Rows are points. Two turns around zero, p and q, are shown by what they do to some points. Write where each new point lands after one turn and then the other. Backwards means that the second turn is done in reverse. Each puzzle has new turns, and all numbers are rounded.

Turn p:
[ 4.7 -1.5 -2.9] -> [ 4.9 -2.9 -0.5]
[9.5 0.7 1.3] -> [8.8 0.6 3.7]
[-1.7 -0.2 -0.3] -> [-1.6 -0.2 -0.7]
[-4.5 -0.7  0.8] -> [-4.6  0.0 -0.4]
[-4.5  3.5  0.0] -> [-3.6  3.4 -2.7]
[-3.5 -1.7  1.0] -> [-3.9 -0.9  0.5]
Turn q:
[-1.7  2.7  3.1] -> [0.6 2.3 3.8]
[-5.8  2.5  4.4] -> [-2.5  2.8  6.7]
[-1.0  1.3 -2.2] -> [-1.3  1.9 -1.4]
[ 4.9 -1.7 -2.1] -> [ 2.9 -2.3 -4.2]
[ 3.6 -4.9 -3.1] -> [ 0.4 -4.8 -4.8]
Where do these land?
q, then p: [-3.1  0.8  1.4] -> [-2.2  2.4  1.3]
q, then p: [-3.5  4.9 -2.0] -> [-1.2  5.5 -2.9]
p, then q backwards: [ 6.7 -3.2  2.6] -> [2.6 0.1 7.4]
p, then q: [-3.6  0.5 -3.5] -> [-4.1  0.7 -2.9]
q, then p: [ 3.5 -3.1  1.6] -> [ 1.9 -4.0  2.1]

Turn p:
[-6.0  3.4  5.7 -0.9 -1.2 -4.0] -> [-3.8  2.4  6.3 -5.4 -0.4 -3.0]
[-2.4  1.7 -5.1 -5.0 -1.8 -5.6] -> [-2.0  1.2 -5.6 -7.5  0.1 -1.5]
[ 5.1  1.7  2.6 -0.1  0.3  1.6] -> [4.9 2.3 1.8 1.7 0.8 1.7]
[-1.0 -6.6 -1.6  1.0  2.1 -1.7] -> [-0.3 -5.6 -2.2  1.6 -0.2 -4.1]
[ 4.1  3.5  2.7  4.1 -3.6  2.8] -> [ 2.2  5.6  2.5  4.2 -2.8  2.3]
[ 3.4 -1.2 -5.9  4.5  2.4  5.3] -> [-0.1 -0.9 -5.0  7.9  1.7  3.4]
[-1.4  2.1  3.4 -1.7  4.5 -2.8] -> [ 0.1  0.3  3.5 -2.8  4.9 -2.3]
[-3.5 -2.8 -1.2  3.1  0.6  1.9] -> [-4.0 -3.0  0.0  3.0 -0.9 -0.4]
[ 1.7 -1.9 -0.6 -4.9 -3.3  2.5] -> [ 3.1 -2.3 -1.4 -2.6 -3.2  3.8]
Turn q:
[ 5.5 -0.4  1.4 -2.3 -6.2  2.8] -> [ 1.8  0.0  2.4 -2.1 -7.8  3.2]
[ 3.0  5.0  0.0 -0.7 -1.3  5.8] -> [-0.6  2.9 -0.8 -1.0 -2.3  7.3]
[-6.3 -3.3  0.5 -1.0 -0.1  0.3] -> [-4.5 -3.2  1.9 -1.8  2.6 -2.8]
[-3.5 -1.4  2.9 -1.2  2.9 -5.8] -> [ 0.9  0.8  2.9  0.0  4.6 -5.9]
[-1.9  1.0 -2.0  2.7  0.1 -4.6] -> [-0.9  1.8 -2.4  2.7  0.8 -4.4]
[-2.2 -2.2  0.9  5.4  5.0 -3.3] -> [ 0.6 -2.0 -0.3  5.8  5.2 -3.2]
[ 5.4  1.3 -3.7 -2.9 -0.4  4.9] -> [ 2.6 -0.4 -3.7 -3.6 -3.2  5.8]
Where do these land?
p, then q: [ 0.2  1.7 -3.9 -3.7  2.6 -4.5] -> [ 2.5  0.8 -4.4 -4.6  3.2 -1.2]
q, then p: [ 2.8  4.2 -0.2  2.8  0.0  0.2] -> [-1.4  3.8 -0.7  3.1 -0.1  2.7]
q, then p backwards: [-2.8 -2.9 -2.8  3.8 -1.9  2.7] -> [-4.0 -3.9 -3.3  1.8  0.3  2.0]
p, then q: [ 2.1 -1.1 -1.0  4.2  3.2 -1.9] -> [ 1.5  0.7 -2.6  4.4  1.7 -2.4]
q, then p: [-1.8  0.1  2.7  3.0  2.5  8.0] -> [-2.9 -5.4  4.0  4.8  0.7  3.6]
p, then q backwards: [-2.4  1.4  2.1 -1.3  2.5 -4.6] -> [-4.0 -0.7  1.0 -3.9  0.9 -2.6]
q, then p: [ 3.3  4.0  4.7 -7.8 -5.8  1.2] -> [ 3.8  4.0  5.3 -6.2 -3.0  6.2]
q, then p: [-1.4 -7.4 -1.5 -1.1 -3.1 -1.0] -> [ 1.5 -4.0 -1.1 -2.9 -4.3 -5.0]

Turn p:
[ 1.0 -7.3 -3.3  0.1  0.8  4.3 -0.1  2.8  3.5] -> [ 0.6 -5.9 -2.6 -0.5  1.3  4.3  5.0  2.0  3.7]
[ 2.0  0.6  4.7 -1.4 -4.2 -4.5 -1.0 -6.5 -0.1] -> [-0.6 -1.0  3.5  1.9 -5.6 -4.8 -4.2 -4.5  0.7]
[-6.9  3.4 -0.1 -2.0  0.4  4.4 -1.4  3.6 -2.7] -> [-6.0  3.7 -2.1 -5.5  3.6  1.5 -0.2  1.6 -2.0]
[-0.9 -4.1 -0.7  5.7  1.1  2.5  4.5  5.8  7.5] -> [ 0.4 -0.6  3.4  3.2  1.5  7.3  6.7  5.4  4.2]
[ 4.0  3.2 -1.1 -3.9 -2.0 -2.9 -0.2 -7.6  2.2] -> [ 2.9  2.1 -2.4  1.8 -5.9 -4.0 -2.7 -5.5  2.8]
[ 0.0 -3.0  0.2  2.8  4.7  1.5  0.0 -2.0  0.3] -> [ 0.5 -2.2 -0.1  3.3  4.5  1.9  0.5 -2.1  0.9]
[ 1.1  0.4  2.5 -1.0 -3.5 -5.1  2.1 -6.1 -3.7] -> [-0.3 -0.2  2.7  2.4 -4.4 -5.9 -1.1 -4.8 -3.3]
[ 0.5  5.2  1.4 -4.2  1.0  4.7  0.5  6.9 -4.3] -> [ 1.1  3.5 -0.6 -9.0  1.5  3.8 -1.3  1.3 -4.7]
[-0.3 -2.7  1.8  6.0  2.4  0.3 -2.6  3.5  4.0] -> [-0.2 -2.4  3.0  3.2  3.7  3.7 -1.1  4.9  3.2]
[-1.6  0.7  0.7 -3.9  1.7 -7.9 -2.4 -2.7 -3.0] -> [ 1.0  0.8  1.0 -0.8  1.6 -9.6 -2.2 -1.7 -0.1]
[ 0.3 -0.3 -1.8  1.8  1.9 -0.2  1.7 -0.2  0.7] -> [ 1.4  0.7 -0.6  2.3  1.3  0.7  1.8  0.2  0.0]
[ 0.9  3.9 -4.3 -0.2 -4.3  2.9 -1.0  2.5 -4.4] -> [-0.8  1.5 -5.2 -2.5 -3.2  1.2 -1.0  3.1 -5.5]
Turn q:
[  6.2 -10.6   5.7  -5.5  -2.3   0.3  -8.2   6.5  -6.0] -> [ 3.7 -9.3  1.9 -8.3 -9.4 -0.2 -7.4  5.9 -3.7]
[ 1.6  3.7 -0.9 -0.1  1.0  4.9  4.8 -1.0 -0.1] -> [ 3.3  3.5 -1.6 -1.0  3.4  4.1  2.0 -1.7  2.1]
[ 2.6  1.7 -0.6  1.5  3.9  2.6 -0.6 -6.0  1.8] -> [ 1.6 -0.4  1.3  2.9  3.4  2.3 -2.6 -4.6  4.1]
[-3.6 -2.8  0.3 -1.0  2.7  1.7 -1.4  2.6  2.0] -> [-2.1 -2.7  0.9  0.9  2.3  2.2 -0.5  4.0 -2.2]
[-1.3  5.7 -2.2  3.4 -1.4 -0.4 -1.6  2.9  0.0] -> [-3.0  6.5 -1.1  1.4 -1.0  0.6 -1.1 -0.9 -2.4]
[ 1.4  1.7  0.6  6.0  1.8 -0.5  4.5 -0.8  0.2] -> [ 4.4  4.3  2.3  3.8  1.6 -1.0  1.8 -1.4 -0.2]
[-2.4  2.5  0.4  4.1 -3.6  2.7  2.0 -3.2  1.9] -> [-1.7  3.6  3.2  1.8 -0.5  2.5  4.4 -2.6  2.2]
[-0.2 -3.3 -4.7 -2.0 -2.7 -3.7 -0.5  1.5  0.0] -> [-1.5 -2.7 -4.8  1.6 -3.8 -2.3  1.3  1.7 -0.7]
[ 0.5  4.1  1.6 -1.3  0.7 -2.3  3.3 -3.0  4.9] -> [-0.9  2.8  0.2  0.4  4.3 -3.1  1.2 -0.1  5.7]
[-4.9 -2.8 -0.2 -5.1 -0.2 -5.3 -2.4  0.5 -4.9] -> [-3.9 -5.7 -2.3 -3.4 -0.4 -4.9  0.9 -0.5 -5.1]
Where do these land?
p, then q: [ 1.3  4.1  3.2 -0.5 -4.5 -1.1  3.4 -2.1  3.1] -> [-3.0  4.1  3.2 -3.4 -3.0 -0.1  1.8 -1.9  3.5]
q, then p: [ 1.8 -2.8 -0.7 -3.1 -4.2 -2.3  0.6  1.7 -1.8] -> [ 0.8 -1.4 -0.8 -1.8 -4.4 -2.7  3.6  2.1 -0.1]
q, then p: [ 3.9 -3.6 -1.0 -0.5 -2.0  6.6 -5.4  2.1  1.3] -> [-4.1 -4.7 -2.8 -3.7 -3.2  5.6 -1.6  2.4  1.7]
p, then q backwards: [ 2.0 -2.3  5.3 -1.7 -3.8  0.4  3.3  3.2  0.5] -> [-0.9 -3.5  5.3  1.2 -4.0  3.0 -1.4 -0.7 -2.4]
q, then p: [-2.1 -2.7 -2.1  2.0 -3.3 -0.6 -5.9  2.4  1.2] -> [-6.9 -1.6  0.6 -0.3 -1.5 -0.1  0.2  3.7 -2.5]
p, then q: [ 5.1 -0.5 -2.5 -0.2 -3.8 -1.8  0.5 -0.4  0.8] -> [ 1.7  1.0 -1.2  0.0 -6.4 -0.5  1.1  0.8  1.6]
q, then p: [-0.8 -2.2 -2.4 -1.8 -4.6  1.9  3.8 -0.8  2.4] -> [ 0.2  1.6  0.0  0.4 -2.6  3.3  6.2  0.7  1.0]
q, then p: [-4.7  5.7 -0.2  1.3  4.7 -1.2  0.9 -3.9 -6.4] -> [ 0.6  1.9 -1.7  3.1  4.7 -4.2 -1.9 -8.2 -2.9]
q, then p: [-3.7  0.3  2.8  2.6 10.6 -1.8 -0.5 -5.5 -1.1] -> [ 2.0 -3.5  3.5  4.9  8.9 -1.7 -4.1 -4.9 -0.3]
p, then q backwards: [-4.6  6.2 -0.2 -4.0 10.4 -2.9 -0.2 -0.6 -1.5] -> [ 1.1 11.0  2.8 -0.6  5.8 -2.6  4.9 -0.7 -0.5]
q, then p: [ 1.7 -2.2 -2.3  6.1  0.5  2.8 -0.5  3.9  1.6] -> [-0.7 -0.7  0.1  0.9 -1.7  5.5 -3.3  3.4 -4.4]
